Each row of a before or after table is a point. One or more steps were done to the points. Then noise was added and the rows were shuffled. The steps act on how far a point lies along the listed directions, d1 being the first. Write out the steps. A step turns or swaps two directions, mirrors them in a line or flattens them onto one, adds a multiple of one to another, or multiplies one. Angles are multiples of 10 degrees, from the lower direction toward the higher: turns from -170 to 170, lines from 10 to 170 but not 90. Use the fewest steps. Two steps may share a direction if one is a turn and the other turns, adds or multiplies; they go together, in the order done. Otherwise the lowest direction goes first.

Directions:
(1): 21.4 -13.4
(2): -13.4 -21.4
Before (11 x 2):
-8.6 -0.4

-1.4 -0.6

-4.7 1.7

-3.6 -0.4

-12.6 -1.9

-10.8 -0.7

-1.0 4.7

2.3 4.8

-7.9 -2.4

2.4 2.9

1.0 4.4
After (11 x 2):
-1.2 4.4

-7.5 -4.7

-3.4 3.3

-0.6 5.4

-4.9 -1.1

-10.2 -8.0

-3.3 -2.1

-5.9 -6.0

-0.9 -1.4

0.5 3.7

-9.0 -5.9
Steps: turn d1 and d2 by -30 degrees

Directions:
(1): 3.2 -17.2 25.5
(2): 5.8 25.5 16.5
(3): -30.2 3.0 5.9
Before (13 x 3):
0.3 3.1 -1.0

0.5 4.6 -0.5

-2.3 3.9 -1.2

-1.0 -8.6 1.1

3.6 -11.8 3.3

-7.5 1.1 -0.5

5.6 -1.2 0.0

-4.6 3.4 4.4

-0.6 -0.7 3.1

6.1 -7.2 1.1

7.0 -2.1 5.5

-3.1 2.3 0.7

5.1 1.2 1.9
After (13 x 3):
-0.4 0.9 0.2

1.8 1.1 1.0

-6.4 -5.5 -2.7

2.7 -3.4 -3.3

5.6 -0.2 -1.2

-2.3 -6.1 -3.9

-7.8 -0.3 0.9

-1.6 4.0 2.4

2.8 2.2 1.5

6.6 1.9 0.4

-0.3 1.4 1.1

-1.8 1.7 1.6

8.3 0.9 -0.5
Steps: multiply d1 by 0; add -0.7 times d2 to d3

Directions:
(1): -0.8 33.0 -3.4 13.1
(2): -11.5 11.3 21.3 -23.7
(3): 33.6 5.2 4.7 -9.7
(4): -3.0 5.5 -28.1 -21.1
Before (8 x 4):
-5.0 1.4 2.8 8.7

-6.7 1.7 4.7 4.2

-1.6 -2.9 1.0 -2.3

5.9 -4.2 6.1 1.2

-6.8 4.5 2.2 -5.5

6.4 -3.5 0.8 3.1

5.5 4.0 -1.5 -0.1

5.8 -2.5 0.9 1.4
After (8 x 4):
0.9 -3.7 6.8 -2.4

-3.0 -2.1 -2.0 -0.7

-5.2 8.9 3.6 -0.4

-0.8 -3.9 4.1 -7.8

-4.8 7.7 -0.8 -2.2

1.8 -3.4 5.0 -3.1

6.7 -0.5 0.8 -0.4

-1.3 3.2 -9.6 0.1
Steps: turn d1 and d3 by 40 degrees; turn d2 and d4 by 100 degrees

Directions:
(1): 20.7 8.0 -11.7 -26.8 -8.1 22.3
(2): -3.4 12.4 -6.9 22.4 18.7 29.0
(3): 3.8 -14.9 -13.6 -13.5 35.1 -8.7
(4): -11.7 36.4 -8.9 -9.2 5.9 -15.8
Before (9 x 6):
-2.3 4.2 5.9 7.9 -2.7 4.2

-5.5 6.8 -0.7 12.8 -0.7 8.2

-2.6 -1.8 0.0 1.1 4.4 -2.2

-6.8 8.2 -1.0 1.1 -5.0 -0.6

-1.3 -1.8 3.3 2.5 -8.4 1.3

1.0 -0.3 -5.9 -4.3 10.2 3.3

4.7 -0.4 2.0 -4.1 -4.4 3.7

1.9 0.8 2.0 4.4 1.2 -0.7

1.4 -0.4 2.3 3.7 -9.1 1.7
After (9 x 6):
0.7 2.0 1.7 3.3 -8.9 0.7

4.4 -0.6 2.2 -6.2 -5.8 1.2

-1.9 0.4 2.6 2.3 -7.7 0.9

2.1 -3.6 -5.1 -4.8 8.8 3.1

1.8 1.5 1.5 4.9 2.0 0.1

-6.4 9.7 -1.5 13.6 1.0 9.0

-3.3 6.9 5.3 8.5 -1.4 4.6

-2.5 -2.2 -0.1 2.5 5.0 -0.4

-7.5 10.2 -1.5 1.0 -4.5 -1.0
Steps: add -0.5 times d1 to d2; add -0.3 times d3 to d4
